Each row of a before or after table is a point. The points were changed in one or more steps. Then noise was added and the rows were shuffled. The steps act on columns, c1 being the first. Name the steps. A step turns or swaps two columns, mirrors them in a line or flattens them onto one, adds a multiple of one to another, or multiplies or shifts one. Angles are multiples of 10 degrees, from the lower column toward the higher: turns from -170 to 170, lines from 10 to 170 but not 90. Use the fewest steps. Two steps may share a column if one is a turn and the other turns, adds or multiplies; they go together, in the order done. Otherwise the lowest column goes first.
In the rows, zero is written as 128.

Before:
[[163 154]
 [135 155]
 [166 128]
 [123 119]
 [124 121]
 [139 151]
 [121 115]
 [112 121]]
After:
[[118 106]
 [120 110]
 [115  95]
 [198 193]
 [150 186]
 [ 96 111]
 [203 128]
 [142 195]]
Steps: multiply c1 by 2; multiply c2 by 2.5

Before, 13 rows:
[[117 169 129 146]
 [106 161 122 169]
 [103 127 124  79]
 [189 146 116 157]
 [105 146 123 161]
 [104 165 135  24]
 [108 135 133 145]
 [118 136  83 175]
 [115 148 131 163]
 [103 104 122 132]
 [194 142 107 127]
 [125  60  55 172]
 [136  99 112 148]]
After (13 x 4):
[[184 174 122 166]
 [109 177 127 164]
 [ 99 190 124 166]
 [110 165  98 175]
 [114 162 125  73]
 [191 174 115 140]
 [122  93  78 170]
 [116 198 129 144]
 [102 139 124 125]
 [104 166 133 137]
 [120 196 131  17]
 [102 175 124 153]
 [126 130 116 153]]
Steps: turn c1 and c4 by 10 degrees; shift c2 by 30; multiply c3 by 0.7

Before (11 x 8):
[[139 167  38 128 134 143 157 135]
 [122 118  84 144 106 179  70 122]
 [148 113 130 120 129 128 135  51]
 [146 141  81 127 138 145 219 105]
 [ 97 188 172 122 154 122 114  99]
 [141 153  85 157 107 144 110 113]
 [167 109 122 123 140 167 153 136]
 [ 89 138  91 120 152  71 128 121]
 [115  97 133 122  63 183 158 149]
 [165 144 176 139 107 170 121 150]
 [100 107  85 166 117 141 148 124]]
After (11 x 8):
[[181 128 118 129 123 162 140 104]
 [108  79 117 137 158 163  76  83]
 [143  36 175 134 119 146 151 129]
 [ 99 174 188  87 163 103 147 105]
 [101  80 103 163 100 141 141 115]
 [ 96  91 141 116 141  86 161 159]
 [148 131 117  47 120  68 130  73]
 [133  82 151 145 125 135  97 106]
 [160 174 144 165 116 176  94 121]
 [110 129  92 146  59 180 114 105]
 [167  82 150 102  84 126 199  97]]
Steps: turn c5 and c7 by 40 degrees; turn c1 and c7 by -20 degrees; swap c2 and c3; add 1 times c8 to c4; turn c6 and c8 by -40 degrees

Before, 14 rows:
[[159 113 118  97 163  84 150 150 133]
 [112  99 121 153 153 127 169 132 130]
 [162 144 152 166 178 110 125 108 140]
 [183  81  91 148 146  95 196 132 130]
 [159 145 153 175 131 111 136 126 129]
 [109 131 135 141 154 115 150 111 163]
 [104 152 108 111 100 107 128 104 147]
 [139  90 103 137 113 140 132 147 148]
 [162  72 190 144 127 102 160 114 135]
 [181 145 129 148 140  98 174 166 129]
 [194 103 159 130 157 157 183 170  63]
 [182  95 171 136  84 157 135 136 132]
 [ 96 108 182 196 137 123 153 141  53]
 [147  75 108 135 125 110 163 113 141]]
After (14 x 9):
[[178 122 162 141 166 109 170 124 109]
 [179 150 108  95 137  84  99 133 127]
 [214 174  59  71 126  97 162 151 146]
 [ 73 121 165 130 134 127 183 172 208]
 [160 187  71 100 116 112 156 126 133]
 [102 150 101 100 147 129 159 149 137]
 [102 137 139 118 150 115 150 123  95]
 [213 112 145  90 126  94 140 178 123]
 [238 126 138  77 174 156 128 173 200]
 [ 93 113 125 123  84 105 127  94 104]
 [214 158 146 124 100 155 130 141 137]
 [149 169  76 122 122 143 129 146 122]
 [179 115 165 139 121 111 172 146 121]
 [183 182 151 103 112 107 153 127 137]]
Steps: multiply c1 by 1.6; add 0.7 times c2 to c3; turn c2 and c9 by -160 degrees; turn c4 and c7 by 70 degrees; turn c7 and c8 by 30 degrees; add 0.5 times c6 to c5

Before:
[[102 134 118 134 115 134 128 117 135 133 132 137]
 [124 133 141 122 130 129 131 117 119 114 132 131]
 [123 130 115 124 126 120 143 117 129 124 134 128]
 [115 119 132  68 131 128 110 130 128 144 134 156]
 [126 129 132 112 136 138 136 120 127 143 133 122]
 [111 121 133 125 133 132 141 137 123 144 120 138]
 [121 134 131 131 108 134 124 117  93 144 125 143]
 [132 116 140 104 115 132 126 122 120 139 120 128]
 [131 123 122 133 132 136 126 126 120 102 146 124]
 [134 128 125 135 136 132 131 116 127 132 117 130]
 [133 125 132 129 130 126 134 123 136 124 147 136]]
After (11 x 12):
[[136 132 130  96 126 127 144  70 138 123 123 133]
 [136 127 127 142 135 127 133  66 132 125 139 127]
 [130 125 130 130 133 136 125  73 126 121 108 120]
 [116 117 124 140 102 135 133  67 134 129 124 125]
 [132 135 126 138 131 120 102  76 136 125 110 128]
 [115 137 133  80 132 120 139  72 131 132 136 120]
 [130 123 133 116 124 119 115  67 129 122 124 129]
 [126 126 123 120 123 129 127  67 120 113 122 129]
 [108 114 129 134 121  93 143  67 134 135 131 121]
 [132 117 129   8 115 128 141  80 128 149 121 101]
 [133 127 130 122 111 123 146  87 132 118 136 116]]
Steps: swap c1 and c5; turn c2 and c12 by 140 degrees; multiply c3 by 0.4; multiply c4 by 2; swap c6 and c9; turn c7 and c10 by -80 degrees; shift c8 by -50; multiply c11 by -1

Before (8 x 18):
[[163  78 124 152 104  87 110 155 165 120 130 110 101 118  90 132 114 140]
 [119  81 142 181 121  93  97 101 149 107 109 111 113  72 142 126 112 118]
 [129 180  55 117  97 132 101 164 117 100 109 128 178 135 150 137 156 139]
 [134 123 139 147 179  81 107 107 128 135 123 168 169 135 151  81 114 137]
 [182  90 146  90  97 147 200 121  88 208 132 117 111 137 108  76 145 169]
 [133  94 128  86  92  77  92 120 133 153 115 117 109 147 136  89 118 136]
 [119 118 140  81 134  84 129  99 166 134 112 131 113 141 120  87 121 106]
 [177  81 139  85 107 103 200 179 152  95 132 190 173 124 151 169 133 118]]
After (8 x 18):
[[122 180  58 158 134 138 104 111 156  90 137 152  79 139 109 145 157 125]
 [140 128 142 103  91  82 104 132  72 123 205 130  87 128 120  80 112 118]
 [141  84 149  71 148  94  91 112 132  91 150 111 135  66 145 127 115 139]
 [118  92 128 159 158  80  90 165 150 135 199 144 140 144 148  93 111 132]
 [163  80 145 207 165 102 196 133  89 133  67 176  74 125 122 168 131 138]
 [172  85 117 141 175  85 106 106 136 117 132 105 178 112 110 128 119 116]
 [169  92 142 169 117 146 198 162 174 241 217 151 152 138 121  75 141  87]
 [105 121 139 140 150  83 133 170 101 129 196 105 153 141 127  94 114 160]]
Steps: turn c1 and c4 by -20 degrees; turn c4 and c8 by -140 degrees; turn c5 and c9 by -130 degrees; turn c9 and c12 by 40 degrees; add 0.5 times c7 to c10; turn c11 and c18 by -160 degrees; add -1.5 times c16 to c11; mirror c13 and c15 in the line at 110 degrees

Before, 10 rows:
[[ 74 153 113 131 116 114 109 134 140 136 150 110 141 121 150  93 115 135
  136 113]
 [124  95 113 133 121 170 102 139 101 156 139 119 142 132  98 142 123 128
  144 128]
 [111  96  93 125 104  93 110 137 142 151 135 120 150 159 114 137 131 148
  135 139]
 [131 123 114 138 141 122 128 134 156 158 121 109 140 121 107 116 104 151
  136 149]
 [112 155  89 123 109  97 128 121 139 157 121 110 132 156 134 151 108 106
  100 132]
 [114 155 108 112 108 143 114 101 120 152 128 132 151 113  97 150 126 132
  105 134]
 [ 94 105 113 119 109 162 101 140 109 148 126 128  71 116 124 153  94 148
  112 126]
 [122 154 117 120 114 102 118 135 147 152 116 122 140 114 134 140 119 125
  142 151]
 [ 88 151 117 124 105 100 147 128 147 152 123 111 123 169 142 152  96 151
  130 144]
 [129 152 112  55 127 102 109 129 139  22 129 116 137 120 152 147 109 147
  107 149]]
After:
[[123 128 118 135 142 127 113 133 157 147 123 108 150 120 118 160 107 151
  121 151]
 [104 160 131 126 106  90 120 129 145 139 127 112 114 173 128 176  95 150
  128 145]
 [109 108 107 130 101  95  86 137 139 146 135 121 146 159 108 159 131 147
  119 137]
 [108 157 139 123 111  99  93 120 137 154 119 111 126 155 123 164 110 106
  155 133]
 [114 143 152 118 115 109 114 135 148 135 112 123 125 113 111 170 120 125
  116 150]
 [130 140 157 113 108 134 105 104 121 149 128 131 165 113 107 133 126 135
  151 132]
 [109 136 157 126 113  94 108 135 140 145 154 111 113 117 110 112 115 131
  126 111]
 [143  93 113 135 124 156 108 137  99 159 142 121 157 132 122 100 123 126
  108 127]
 [114 135 152  55 126 111 107 129 143   9 135 120 106 121 115 164 109 148
  144 149]
 [134  98 120 118 109 140 102 139 111 148 126 131 124 116 184 124  97 148
  145 121]]
Steps: flatten c1 and c6 onto the line at 60 degrees; turn c3 and c7 by 70 degrees; turn c2 and c3 by 50 degrees; add 1.5 times c9 to c16; add -0.7 times c20 to c10; mirror c13 and c15 in the line at 140 degrees; multiply c19 by -1

Before, 12 rows:
[[122 201  87  89 136 137 117  97 114 220 142  82 111 109  12 158 127 161
  116 101 135  71  96 104 110 164 129 148 110 146 106  74]
 [177 120 172  85  91 125 128 121 154 111  86  81 153 173  97  78 184  89
  186 135 182 156 190  51 191 125  84 128  92  78  88 135]
 [121 180 156 142 145  94 135 123 124 142 121  40 143 160 102 119 125 192
  120 129  98 141 108 130 128  95  93 129 142  93 157 109]
 [112 156 128 127 149 112 136 143  95 126 163 100 167 167 123 130  93 103
   81 180  94 141 128 120 183 153 146 109 103 148 126 195]
 [150 104 100  58 150 163 148  90 152 120 102  99 138 113 130 119 116 147
  139 211 198 110 125 125 108  92 138 123 154 143 147 149]
 [173 147 146 113 150 174 194 131  70 160 137 110 133 168 127 136 179 125
  171 118  93 152 171 154 138 153 135 127 126 136 111 126]
 [ 82 136 169 115 125 134 164 125  82 155 188 130 141 150  40 122 149 128
  150 136  89 219 100 110 116 148 134 131  96 169  85 140]
 [188 194 154 145  64 174 112 164 151 121  92 179 165 120  98 131 143 159
  159 123 116 160 149 128 150 120 136 155 116  56 162  74]
 [144 149 110 150 124 144 149 100  81 169 143 164 165 163 114 109 148 152
  115 137 124  88 124  98 102 148 161  96 121 135 136 114]
 [125 137 137 132 159 109 115 149  92 100 171 104  68 103 117 123 155 143
   78 164  97 171 134  83 100 120  87 151 140 105 193 156]
 [107 120 168 114 129 146 123 121 147 137  96 107 107 122 111 144 151 143
  178 124 122 208 134 114 125 172 156 111 146 159  93 193]
 [110 111 108 152  87  91  60  81 119 152 135 129 170  63 142 186 150 108
  167  77 145 183 168  99 149 112  97 135 147 125 138  88]]
After, 12 rows:
[[110 116 169 116 130 143 155 142 114 132  99 107 152 123 113 136 127 142
  185 123 173 208 138 114 127 171 155 145 145 163  93 193]
 [185 195 152 145  65 178 146  81 164 122  94 175 113 116  93 131 111 159
  157 124 168 157 150 128 150 121 155 115 115  55 160  77]
 [142 152 113 151 122 144 147 164 178 143 144 166 159 161 117 111 147 155
  118 139 177  87 125 100 102 150  95 148 120 137 134 111]
 [ 81 135 170 114 127 133 150 127 148 139 189 128 147 148  36 123 167 129
  148 137 142 219  99 109 117 145  88 125 100 166  89 139]
 [125 133 140 131 157 107 153  99  62 117 171 106 125 102 116 124 114 143
   78 164 147 172 136  83 107 118  78 112 140 104 188 160]
 [178 118 173  89  91 124 185 133 139 117  86  81  74 173  96  77 124  92
  184 135 233 152 191  50 188 123 138 125  94  80  89 132]
 [115 158 128 124 150 113  91 120 175 129 166 103 145 165 122 128 139 106
   84 183 142 141 126 125 181 151 103 150 100 149 128 196]
 [111 113 109 153  86  88 150 169 157 137 131 129  86  64 142 184  63 106
  167  73 194 185 166 100 149 112 111 105 146 126 140  89]
 [124 200  88  93 133 136 124 151 112 162 141  83 140 110  13 160 116 164
  117 101 187  71  96 102 109 161 115  97 110 146 102  74]
 [171 149 151 110 147 175 174 125 144 142 139 108 154 168 127 134 195 126
  171 117 142 147 172 156 139 152  73 131 124 138 113 125]
 [149 104  98  58 151 162 117 165 137 122 101  98 123 114 133 118 148 148
  142 207 249 109 127 126 109  92 155 118 151 141 151 148]
 [124 181 157 136 143  90 123 132 136 135 123  41  92 164 104 118 132 194
  115 128 149 142 113 132 129  93 112 126 138  92 159 110]]
Steps: swap c7 and c17; turn c8 and c28 by 160 degrees; turn c9 and c27 by 70 degrees; turn c9 and c13 by -110 degrees; multiply c10 by 0.4; shift c21 by 50

Before:
[[103 122  74 141  87 104 131 199  98 125 125 145 134 104 107 141 149 155
  183 130 155  80 156  92 151  91 135 139  69 118 134 171 173 156 157 132
  126  98  89 144 123  91 172 163 135 159 145 145 126 164 115 169  89 103
  102 115 141 137 153  67 103 172 110 128]
 [146 125 114 123 116 140  97 157 147 170  87 168 121 144 146 157 140 171
  131 109 131 109 170 165 130 112 173  96 156 180  65 169 105 176  95 103
  146 106 104 117 154  98 122 119 168 104 102 140 126 133 135 151 103 167
   95 138 114 125 144  71 115  84 175 141]
 [158 148 144  68 141 148 109 168 139 141 159 143 116 115 116 164 195 159
  115 137 179 165 117  80 127 106 159 105 136 158 108  93 102 112 161  83
  160 107 179 114 144 151 128 116  71 179 127 116 172 161 157 170  98  92
   98  63 130 183  94  72 129 179 111 199]
 [161 158 107 150 107  97  80 132  95  83 110 155  78 192 184 122 148 174
  175 146 132 111 117 161 169  86  85  94 138 114  96 114 179  80 133 149
  104 136 180 140  99 162 113 158 123  94 144 109 168 110 108  89  87 100
  145  85 106  96 135 136 124 119 151 117]
 [109 147 140 156 149 177 145 124  78 160 117 144 115 102 171 174 107 141
  135 192 136 125 163  84 110 137  89 163 151 157  77 144 154 103 114 113
  121 169 170 192 121 157 175 141 157 144 161 154 109 115 132 103 158 125
  106  79 117 108 161 132 100 152 154 142]
 [108 184  77  61 179 103 141 104  95 118 160 118  73  98 115  86 164  82
  170 148 101 169 120  81 102 159  70 103 170  77 142 175 162 104 124 105
  172  99 185 132 157  88 107 118  94 162 109 121 140 193 116 104 182 137
  136 159  92  99  93 104  83 171 187 131]
 [145 152  90 145 165 182 166 141  83 118 170 166 119 154 197 169 105 118
  114 135 187 170  92 158 103 121 157  82 104 136 153 167 136 109  81  87
  124 161 147 104 100 154 102 108  76 127 114 188  79 146 146  92 121 151
   89 159 148 117 150 161 174 107 130 104]
 [131 156 133 143 115 123 125 162 135 124 124  96  48 109 141 119 128 132
  130 122 112 152 126 150 142 120 152 157 154 125 100 167 173 104 101 178
  153 139 140 136  90 123 173 126  95 132 171 113 132 121 176 138 175 173
  157 128 125  98 146 139 157 103 104 159]
 [144 137 132  93 150 124 117 145 101  81 119  81 134 171 136 148 171  78
  143  90 110  80 169  92 172  87  97 135 163 179 125 128 100 124 108 122
  137 194  88 122 144 157 138 171 115 164 113 155  88 204 162 182 172  83
   83  86  91 153  75 114  91 177  95 125]
 [128 191 125 110 135 164 142 116  91 102 109 100 131 159 114 139 112 114
   93 146  89 104 165  82 179 141 149 133  87 122 160 144 150 123  83 126
  125 163 107 138  70 113 139 172 140 170 124 168 144 198 173 181  83 114
  169 127 113 144 109 148 121 101 159 118]
 [ 90 159 125 120 159 191 127 131 113 160 169 130 122 189 196 102 115 173
   97 122 145  88 122 131 144 113  76 143 165  98 158 109 134 118 168  88
   87  98 169 170 125  88  79 143 155 180 143 180 124 149 104 176 129  95
   83  92 149  85  88  72 160 158 101 183]
 [110  97 128  90 151 161 143 106  99 102  99 143  46 131  96 105 127 140
  113 192 152 123 139 134 104 128 152 119 105 179 151  92 121  89 146 135
   88 166 188 111 161 163 146 204 126 130 173 112 129 188 131 124 160 136
  162 114 140 155 158 143 178 104 113 146]]
After:
[[109  97 128  91 152 169 142 106  99 135  97 143  46 131  96 106 126 140
  129 193 153 122 138 149 103 129 151 120 104 178 151  91 122  89 146 135
   89 165 188  99 161 163 146 206 126 130 172 112 128 189 178 125 158 136
  213 115 139 155 159 142 139 149 113 145]
 [145 137 132  93 150 162 102 146 100  95 120  96 133 171 134 148 170  80
  135  90 111  82 169 120 171  87  96 134 163 180 125 129 100 123 107 123
  135 195  88 117 145 157 137 170 115 165 112 155  88 204 101 183 171  84
   16  87  91 153  76 114  83  67  94 125]
 [ 87 159 125 120 159 144 128 132 114 198 170 130 121 191 198 103 116 173
  108 123 146  88 122  86 144 114  75 142 164  98 157 108 136 119 166  88
   85  99 169 195 126  89  79 143 156 178 144 179 124 149 159 174 128  96
   14  91 149  84  88  71 160 107 101 182]
 [156 149 144  68 141 130 128 167 139 149 160 128 115 116 115 163 195 159
  117 136 178 167 117 135 128 108 159 105 138 159 110  94 101 112 160  82
  160 107 180 106 145 154 128 115  69 179 126 115 173 160 141 171  98  91
   52  62 129 183  95  71 102  57 111 199]
 [111 147 143 157 150 135 143 127  79 186 117 146 112 102 171 172 108 141
  124 191 136 124 162 166 108 137  88 163 151 156  77 145 154 101 115 112
  120 169 171 229 122 156 175 140 158 143 161 155 108 114 101 102 159 124
   73  79 119 110 161 132 116  81 154 142]
 [160 157 107 151 107 143 123 133  96  76 108 121  78 192 183 122 149 175
  170 146 132 110 116  89 168  85  83  94 139 114  97 114 180  79 133 149
  103 137 180 146  99 162 110 160 123  96 143 109 168 111 103  88  86 101
  171  85 105  95 136 138 146 155 153 118]
 [144 123 114 124 116 104 134 157 148 165  88 135 121 145 147 156 140 173
  127 109 131 110 171 127 130 112 172  97 155 180  66 169 104 178  95 102
  146 106 104 111 154  99 123 121 168 102 100 140 125 133 117 151 104 167
   46 138 117 127 143  71 117 187 175 141]
 [132 156 134 142 115 130 111 163 137 123 126 108  47 110 140 117 130 133
  145 122 111 150 125 125 142 121 151 158 155 125 101 168 172 104 102 178
  153 139 140 139  90 120 172 124  95 132 171 112 132 122 169 138 174 174
  201 129 123 100 145 138  92 160 105 159]
 [146 152  90 145 166 170 161 140  83 161 169 169 120 155 197 168 105 119
  133 135 188 170  91 110 104 121 156  80 105 137 152 166 135 108  82  87
  123 161 148  89  98 153 103 110  77 127 113 189  78 146 180  93 122 149
   30 159 147 117 149 163 126 164 128 103]
 [109 184  80  61 181 119 128 103  96 102 160 129  74 100 114  85 164  82
  151 149 102 169 120 144 102 160  71 103 169  77 141 175 161 105 124 104
  172 100 183 135 156  88 107 117  93 162 107 121 139 193  73 103 182 138
  147 159  92  99  94 104 123  65 187 131]
 [104 122  75 139  86 114 138 199 100 109 127 140 135 104 109 141 152 153
  168 129 158  80 157 125 151  90 134 140  70 119 133 172 172 157 156 132
  126  99  90 155 124  92 171 161 135 159 145 147 124 163  82 169  90 103
   64 116 141 136 155  67 132  73 109 127]
 [129 192 124 110 135 172 120 114  92 138 109 119 129 160 114 138 113 114
   98 147  88 105 164 232 180 142 148 134  87 122 160 143 149 123  83 126
  127 163 108 145  70 116 137 170 141 169 123 167 143 198 148 181  84 113
  228 127 113 143 110 148  82 118 159 119]]
Steps: turn c6 and c10 by 50 degrees; flatten c7 and c12 onto the line at 50 degrees; turn c51 and c61 by -70 degrees; turn c19 and c51 by -20 degrees; turn c24 and c62 by 140 degrees; multiply c24 by 2; multiply c40 by 1.6; multiply c55 by 2.5
